Each point is reached from the start by the listed moves, each made once or not at all, plus a little noise. Say if it took an odd or an even number of moves. Then give how often each move was made.

Moves:
(1): [ 2 48]
(2): [-69  29]
Start: [-14  12]
Points:
[-84  41] -> odd (0, 1)
[-14  14] -> even (0, 0)

Moves:
(1): [ 14  13   9 -18 -27 -20  10]
(2): [  5  15 -20 -19  -2  -8 -15]
(3): [-12  16 -19 -17 -15 -27 -19]
(4): [ 20   4  30  -3 -36   8  -8]
Start: [-10 -19 -12   3 -31   2   7]
Points:
[ 26  -3  24 -19 -95  -4   6] -> even (1, 0, 0, 1)
[-16  15 -47 -34 -45 -28 -26] -> even (0, 1, 1, 0)
[ 13  -4   1 -20 -65  -6 -12] -> even (0, 1, 0, 1)
[  3  -4  -7 -11 -57 -24  10] -> odd (1, 0, 0, 0)

Moves:
(1): [-28   6 -11  27 -37 -15 -33]
(2): [ 31  19   7  28 -39  49   1]
(3): [ 21 -35  -1  35  -4  16 -44]
(4): [-37   9 -25   1  44  22  -2]
(5): [-11  -2   6 -35 -33  27  23]
(6): [-66 -10  41  -3  51 -51  37]
Start: [ 17 -15  39  30  13  13  -5]
Points:
[ -3 -46  30  58 -64  43 -57] -> odd (1, 0, 1, 0, 1, 0)
[-95  11  60  42   5  50  28] -> odd (1, 1, 0, 1, 1, 1)
[-95 -20  63 -15  74  17  49] -> odd (0, 0, 0, 1, 1, 1)

Moves:
(1): [ -4   9  38  -1 -12 -21  14   9 -27  32]
(2): [ 19  33  11  -7  -1  -7   1 -13 -35 -21]
(3): [ -3 -44 -27   7  13  26  -7   1   6  15]
(4): [-15  14 -13 -24  17  -3 -29   7  -7  23]
(5): [ 27  32  11  15 -15  -2  20  65  -2   2]
(6): [  8   8 -16  10   3 -17 -20  16 -11   0]
(7): [  4 -18 -13 -15   0  12  21 -36  25  -8]
(8): [-13  42  33 -23  23 -19  12 -54 -31  36]
(9): [-17  41 -14 -15  -7 -19   3 -26  -8   0]
Start: [-15  11  29  24  17  -4  12   5   8 -18]
Points:
[-24  82  49 -44  56 -19  13 -91 -40  10] -> even (0, 1, 0, 1, 0, 0, 1, 1, 0)
[ 27  95  22  22  22 -27 -16  84 -49 -13] -> even (0, 1, 0, 1, 1, 1, 0, 0, 0)
[  0   3   1  18  19 -10  13 -16  20 -28] -> even (0, 0, 0, 0, 0, 1, 1, 0, 0)

Moves:
(1): [-23  25   7   1  24  29  10 -21  19   4 -21  -5 -21  -4  -4]
(2): [-16 -15  11 -22   1 -11   4  18 -23  17  38 -20 -16   7   6]
(3): [ 28 -13  -1  18   8  -7  -2   5  11  -5  -5  19  15 -11 -17]
(4): [-24  21  -8  -8   5   7  -6 -11  11   9  -5 -12   0 -12 -12]
(5): [-11   5  10 -14  11 -14 -17 -36   5  -4  -2  20  18 -10   3]
(6): [ 50 -13 -20  20 -24 -12  27  21  23 -57 -24  14  28 -21 -12]
(7): [ -1 -22   4   8  -3 -12 -23  -5   9 -14   3  17  19  -1  -5]
(8): [  8 -13  10   2   1  -3 -24 -13 -10 -14   6   4  22 -10   4]
(9): [-11   3 -17  12 -26  -6  21 -15  -9 -22   2   5  13 -25 -22]
(10): [  1   0   4   8 -10  21   3  -6  11   5 -28  15  17  -8 -33]
(11): [-11  13  -6   3  -4   7  33  24   0  10 -13 -19 -23  -9   8]
(12): [ -5  -8  -1  -3  -5 -10   1 -13  -6   5   6 -12   3   8   6]
Start: [  0  19   0  14 -10  -2  -6  -6  34   2  15  -4  -7 -10  27]
Points:
[  2  26 -22  39 -26   1  59   2  57 -55  -6 -18  13 -95 -25] -> even (1, 1, 1, 1, 0, 1, 0, 1, 1, 0, 1, 0)
[  8  -6  10  34 -27  17  26  12  65 -46 -23   2  20 -57 -11] -> odd (1, 1, 0, 0, 0, 1, 1, 1, 0, 1, 1, 0)
[ -4   8  -8  27 -35 -11  -8 -33  16 -33  25   6  28 -44   8] -> even (0, 0, 0, 0, 0, 0, 0, 1, 1, 0, 0, 0)

Moves:
(1): [ 13  10  -8  -4 -14  -4  -1   6  10   3  -4   8 -16   2  13  12]
(2): [-17  -7   3  11   1  10  -2  -3   9   1   7   4  10  -8   8  -7]
(3): [  2   4  -1  12 -13  10  -5  -4  -5 -10  -4  -1  12  -6 -12  12]
(4): [  1  15  -7  -2  -2   1  -7 -20   4  -8  11  -5  -2  -3   2  -8]
(5): [  7  -4  -1  15   3 -14  -3   0 -10  16  11  -8  -7 -16   8   2]
(6): [ -6 -10  -1   7   4  -1  -6   3  -7  -1   9   3  -5  11   2   8]
(7): [  9 -10   5   6  10   3   8  -5  -1  -5  -6   6  11   4  -4  -3]
(8): [ -3   6 -18   0  -4 -18   2  -8   8 -10 -11  -3  -3 -23 -22  21]
(9): [-20  -9   5   1   5  -1 -10 -19 -16   6 -21  10  31 -16 -22  18]
(10): [  0   1  18   2   6  19  -5   7  15   4   1   7 -10   3   1  -9]
(11): [  1   0 -29 -13  -9   5   3  -9  -9  -3 -15   9  -7  -6 -13  -3]
(12): [ 3  6  8 -1  3 -2 11 10 -7  4  6 10  1 -4  8 -3]
(13): [ -2   8   5  12  -4  -3 -10   9   8   3   0   5  -9   5   9 -19]
(14): [ -5  -8   6  -7 -10 -11   4 -11 -14  -6 -11   0 -16 -11   2   9]
Start: [  5  -9  -4  16  -1   8   2 -27   4   4 -11   0  18  -3 -23 -17]
Points:
[  7 -13  15  55  -6  10 -17 -41  16  10   9  21 -27 -16  17 -32] -> odd (1, 1, 0, 1, 1, 1, 1, 0, 0, 1, 0, 0, 1, 1)
[-21 -26  32  21   7  13  -1 -39 -25  13 -28  29  18 -18 -32   6] -> odd (0, 0, 0, 0, 0, 1, 0, 0, 1, 1, 0, 1, 0, 1)
[-13  -9 -14  24 -14  -6  -5 -95 -17 -28 -54   8  51 -59 -76  36] -> even (0, 0, 1, 1, 0, 0, 1, 1, 1, 0, 0, 0, 0, 1)
